Each row of a before or after table is a point. One or more steps were done to the points. Then noise was added and the rows were shuffled. The steps act on columns, c1 being the first. What was done? A step turns or swaps two columns, mirrors them in a line or flattens them onto one, adds a multiple of one to another, or multiplies or shifts one. Angles are multiples of 10 degrees, from the lower column toward the higher: turns from -170 to 170, lines from 10 to 170 but not 90. Use the fewest steps. Two steps may share a column if one is a turn and the other turns, adds or multiplies; they go together, in the order done. Otherwise the lowest column goes first.

Before, 12 rows:
[[ 0.09 -0.05]
 [-0.61  0.88]
 [ 0.24 -0.32]
 [ 0.25  0.08]
 [ 0.16 -0.21]
 [ 0.16 -0.19]
 [ 0.38  0.25]
 [-0.56  0.75]
 [-0.79  0.78]
 [-0.33 -0.17]
 [ 0.06 -0.32]
 [ 0.17  0.11]]
After, 12 rows:
[[-0.16  0.02]
 [ 0.19 -0.02]
 [-0.02  0.05]
 [ 0.12 -0.02]
 [-0.96 -0.01]
 [-0.02  0.01]
 [ 0.04 -0.01]
 [-0.53 -0.03]
 [-0.13  0.02]
 [-0.79  0.03]
 [ 0.01 -0.01]
 [-0.79  0.00]]
Steps: shift c1 by -0.20; multiply c2 by 0

Before:
[[-0.20  0.56  0.25  0.49  0.70 -0.70]
 [-0.38  0.11 -0.83 -0.15  0.00 -0.12]
 [-0.17 -0.20 -0.71 -0.84 -0.53  0.14]
 [-0.56  0.36  0.07 -0.04  0.96 -0.10]
 [-0.76  0.40  0.02 -0.73  0.07  0.18]
 [ 0.31  0.80 -0.52 -0.09  0.58 -0.10]
 [ 0.53 -0.10 -0.21  0.69 -0.22  0.06]
 [-0.45 -0.04  0.44  0.21  0.07 -0.43]
 [-0.85  0.62 -0.06  0.16  0.34 -0.23]]
After, 9 rows:
[[-0.45 -0.05  0.42  0.34  0.06 -0.43]
 [ 0.31  0.78 -0.53 -0.16  0.58 -0.10]
 [-0.57  0.36  0.07 -0.06  0.96 -0.10]
 [-0.78  0.39  0.02 -1.17  0.08  0.19]
 [-0.85  0.62 -0.08  0.27  0.33 -0.23]
 [-0.37  0.11 -0.82 -0.23  0.00 -0.13]
 [-0.22  0.57  0.25  0.79  0.71 -0.70]
 [ 0.52 -0.10 -0.21  1.10 -0.22  0.06]
 [-0.17 -0.22 -0.72 -1.35 -0.53  0.14]]
Steps: multiply c4 by 1.6

Before, 13 rows:
[[-0.09  0.18  0.02 -0.12 -0.61  0.72  0.74 -0.01  0.51  0.22 -0.02]
 [-0.33 -0.30 -0.14  0.05 -0.19 -0.12  0.30  0.18 -0.28  0.37  0.49]
 [-0.80 -0.29 -0.50 -1.42 -0.70  0.48 -0.28 -0.41 -0.40  0.38  0.55]
 [-0.44 -0.45  0.42  0.15 -0.33 -0.06 -0.58  0.25  0.33 -0.60  0.42]
 [-0.07 -0.27 -0.19  0.00 -0.23  0.48  0.19  0.22  0.26 -0.13  0.46]
 [-0.82 -0.25  0.20  0.22  1.03  0.12  0.14 -0.24  0.02  0.52 -0.30]
 [ 0.39 -0.12 -0.70  0.01  0.18  0.17 -0.01  0.03 -0.05  0.17 -0.06]
 [ 0.07 -0.62  0.32  0.29 -0.17  1.01  0.72 -0.53  0.21 -0.19  0.14]
 [-0.68 -0.03  0.54 -0.61 -0.22 -0.12 -0.17 -0.21 -0.32 -0.17 -0.33]
 [-0.66 -0.02 -0.37  0.20 -0.18  0.62  0.31 -0.76 -0.02  0.11  0.83]
 [ 0.57  0.03  0.10 -0.36  0.34  0.37 -1.21  0.26 -0.48  0.38 -0.02]
 [ 0.17 -0.43  0.63  0.18  0.69 -0.70 -0.25 -0.60  0.61  0.60  0.21]
 [-0.03  0.26 -0.23 -0.17  0.86  0.33  0.33 -0.01 -0.05  0.20  0.45]]
After, 13 rows:
[[-0.67  0.71 -0.38 -0.22  0.20  0.64  0.32 -0.74  0.14 -0.02  0.80]
 [-0.68  0.19  0.54 -0.11 -0.63 -0.13 -0.23 -0.22 -0.04  0.38 -0.37]
 [-0.81  0.09 -0.53 -0.43 -1.54  0.47 -0.30 -0.42  0.51  0.15  0.58]
 [-0.82  0.02  0.19  0.99  0.40  0.15  0.15 -0.26  0.41 -0.25 -0.29]
 [ 0.16  0.15  0.63  0.66  0.30 -0.71 -0.25 -0.60  0.18 -0.82  0.22]
 [-0.37 -0.47 -0.15 -0.18  0.01 -0.11  0.30  0.19  0.44  0.04  0.45]
 [-0.08 -0.48 -0.20 -0.22 -0.06  0.50  0.21  0.22 -0.23 -0.18  0.47]
 [-0.09  0.17  0.05 -0.56 -0.24  0.73  0.74  0.01 -0.04 -0.56 -0.03]
 [-0.40 -0.71  0.39 -0.34  0.11 -0.07 -0.60  0.25 -0.69 -0.03  0.43]
 [ 0.57 -0.23  0.10  0.41 -0.30  0.35 -1.22  0.28  0.60  0.23  0.02]
 [ 0.10 -0.11  0.35 -0.24  0.25  0.98  0.73 -0.53 -0.28 -0.08  0.13]
 [ 0.39 -0.17 -0.70  0.17  0.05  0.22  0.01  0.03  0.13 -0.03 -0.09]
 [-0.04  0.27 -0.22  0.86 -0.03  0.32  0.31 -0.01  0.24 -0.09  0.44]]
Steps: add -1 times c8 to c2; mirror c4 and c5 in the line at 50 degrees; turn c9 and c10 by -120 degrees
